Each row of a before or after table is a point. One or more steps were done to the points. Then noise was added and the rows were shuffled. The steps act on columns, c1 being the first. Name the steps. A step turns or swaps two columns, mirrors them in a line or flattens them onto one, adds a multiple of one to another, or multiplies or shifts one. Angles are multiples of 10 degrees, from the lower column toward the higher: turns from -170 to 170, lines from 10 to 170 but not 90. Use the fewest steps. Two steps may share a column if one is a turn and the other turns, adds or multiplies; they go together, in the order done. Otherwise the lowest column goes first.
In the rows, 128 means zero.

Before (9 x 3):
[[118 106  94]
 [ 91 160 131]
 [ 73 119 138]
 [ 87 154 131]
 [171 172 123]
 [206 151 215]
 [133 212  84]
 [ 98 139  93]
 [117  98 180]]
After:
[[146  81 133]
 [182 163 128]
 [111  77 137]
 [165 201 215]
 [209 119  83]
 [ 95 121 179]
 [154  87 134]
 [134  97  93]
 [104 123  95]]
Steps: mirror c1 and c2 in the line at 40 degrees

Before, 13 rows:
[[194 177 181 188]
 [129 104 143 120]
 [125 126 124  74]
 [ 88 133  99 176]
 [137 125 150 148]
 [128 133 174 167]
 [120 185 117 149]
 [140  51 134 161]
 [133  78  71 121]
 [124 125 104 187]
 [106  85 116  72]
 [121  37 130 177]
 [ 94 141 128  50]]
After (13 x 4):
[[156  95  47 180]
 [ 37 136 143  46]
 [132 153 180 152]
 [162  95  55 157]
 [233  93 193 189]
 [126 108 108 117]
 [133 166  68 115]
 [ 73 127  81  64]
 [150 105 130 145]
 [115 167 122 176]
 [167 149 119 181]
 [157  86 150 167]
 [ 87 131 128  73]]
Steps: add 0.7 times c4 to c1; turn c2 and c3 by 70 degrees

Before, 9 rows:
[[200 116  93 108 175 115 164  71]
 [ 74 114 156 104  83  89 135  99]
 [202 139 133  84  78 190  94 140]
 [ 60 111 191 126 138 130 130  98]
 [197 144  89 119  92 174 104 201]
 [ 51 153 113  98 143 123 164  61]
 [151 148 138 112 100 136  45 142]
 [185 139 124  56 163 120 138 132]
 [111 173 181 126 113 106 140  98]]
After:
[[ 49 176 152  99 142 162 205  72]
 [185 132 134  58 162 118 243 133]
 [200 134 142 108 175 156 203  70]
 [202 132 102  84  76 180 171 141]
 [110 180 164 128 113 112  92 116]
 [196 118  86 118  95 122 163 201]
 [149 142  64 110 101 123 102 150]
 [ 76 127 150 105  81 110 143  95]
 [ 62 123 162 129 141 150  80  95]]
Steps: turn c2 and c8 by 20 degrees; add -0.7 times c8 to c6; turn c3 and c7 by -60 degrees; add -1.5 times c4 to c7

Before (14 x 9):
[[100 148 114  63 118 136 166 177 115]
 [150 119 101 105 155  83 163 109 249]
 [105 146  88 150 115 147 140  87 159]
 [133 134 143 131 105 117  83 117 161]
 [ 66 122  93 122  86 100 139 110 199]
 [ 82 181 124 127 160 145 146 175 133]
 [107  84 159 173 169 162 147  92 159]
 [ 95 157 105 121 184  93 143  88 220]
 [ 65 186 118  84 147  99 169  96 194]
 [177 190  80  90 204  89  82 151 176]
 [141  92 149 150 149 156 198 165 207]
 [115 126 160 163 131 125 156 133 100]
 [ 70  84 141 161 163 106 133 133 122]
 [108 115 115 189 131 113 145 143 139]]
After, 14 rows:
[[177 189 184  93 202 107  82  96 178]
 [ 85 180 114 126 186 117 145 143 133]
 [151 118 179 106 134 126 165  97 253]
 [102 147 128  63 153 113 165 172 117]
 [104  82  83 173 137 139 147  76 159]
 [ 98 157 176 123 143 126 146  65 218]
 [ 69 121 172 122  84 111 139 143 193]
 [100 146 135 149  94  85 142 105 157]
 [ 63 184 156  82 120 130 173  88 194]
 [114 126 113 161 135 158 157 131  98]
 [110 114 149 187 140 127 144 135 138]
 [143  92  94 152 167 130 199 143 207]
 [133 132 129 130 104 146  85 132 156]
 [ 70  84 141 166 160 152 131 108 126]]
Steps: turn c3 and c6 by 120 degrees; turn c5 and c8 by -40 degrees

Before, 10 rows:
[[ 98 138 137 128 165 132 115  99 117 137 101 157]
 [144 118 149 120 130  87 190 123 118 129 109 155]
 [131 124 102 117 128 130 116 136 124  98 135 109]
 [126 135 147 151 154 119 124 121 115  92 129 134]
 [144 130 133 136 154 126 156 147 136 117  88 127]
 [151 117 145 132 173 132 122 136 122 147 128 149]
 [143 127 149 143  48 132 115 107 171  92 131 108]
 [  9 142 148 139 160  98 133 139 123 146 127 128]
 [150 128 124 140 149 133 236 141 121 121 123 160]
 [153 131 131 159  64 118 113 128 121 127 109 125]]
After:
[[125 125 123 143 144 135 233 118 142 106 123 161]
 [128 117 150 119 128  87 188 119 121 117 109 149]
 [ 94 126 149 143  48 136 115 168 108 110 126 105]
 [129 141 134 126 166 133 113 117  98 159 100 159]
 [130 131 132 159  62 116 112 122 125 104 110 125]
 [120 127 132 137 154 128 159 134 151 109  86 125]
 [124 138 150 140 159  96 133 125 136 247 122 126]
 [ 90 137 148 149 156 116 126 119 120 123 129 134]
 [154 112 143 135 179 131 118 122 134 110 129 150]
 [ 97 128 104 116 131 132 114 127 135 122 136 109]]
Steps: turn c1 and c10 by -80 degrees; swap c8 and c9

Before:
[[122 139 137 134 114 131  94 107  93 117 101 117 109 162]
 [127 124 117 174  82 146 163 125 104 137 146 149  79 110]
 [113 142 144 132 123 146 154 176 128 108  95 131 143 171]
 [127  88 105 183 132 127 125 139 107 163 164  73 152 159]
 [144  63 129 122 133 139 105 179 114 126 107 127 107 149]
 [198 113 140 124 168 149 130 196 140 104 116  88 131 112]
 [165  96 107 113 164 152  90 190 100 161  92 119 117 125]
 [144 129 132 117 143 171 158 196 170 155 147 149  73 148]
 [176 113 136 155 148 109 165 127 176 158  96 106 113 105]
 [159  56 114 117  81 125 105 162 164 125 133 151 142 136]]
After, 10 rows:
[[141  64 117 124 144 126 105 178  98 123  88 137 107 139]
 [154  96 123 112 161 103  92 190  57 163  56 140 116 136]
 [169 109 144 123 162  98 129 194 160 109 104 147 132 109]
 [118 138 112 132 144 136 157 176 129 104  61 126 142 147]
 [163  58 118 118 110 171 106 162 215 126 137 147 143 141]
 [150 128 116 115 172 133 155 193 232 154 166 145  75 137]
 [139 122 134 172 131 177 159 126  70 141 167 133  73 123]
 [157 112 141 152 119 103 163 123 250 158  64 145 114 113]
 [106  85 100 182 130 123 126 138  72 163 201 115 156 158]
 [119 142 115 134 125 143  96 106  40 118  75 122 109 140]]
Steps: flatten c1 and c12 onto the line at 30 degrees; flatten c3 and c14 onto the line at 130 degrees; turn c5 and c6 by -70 degrees; multiply c9 by 2.5; multiply c11 by 2
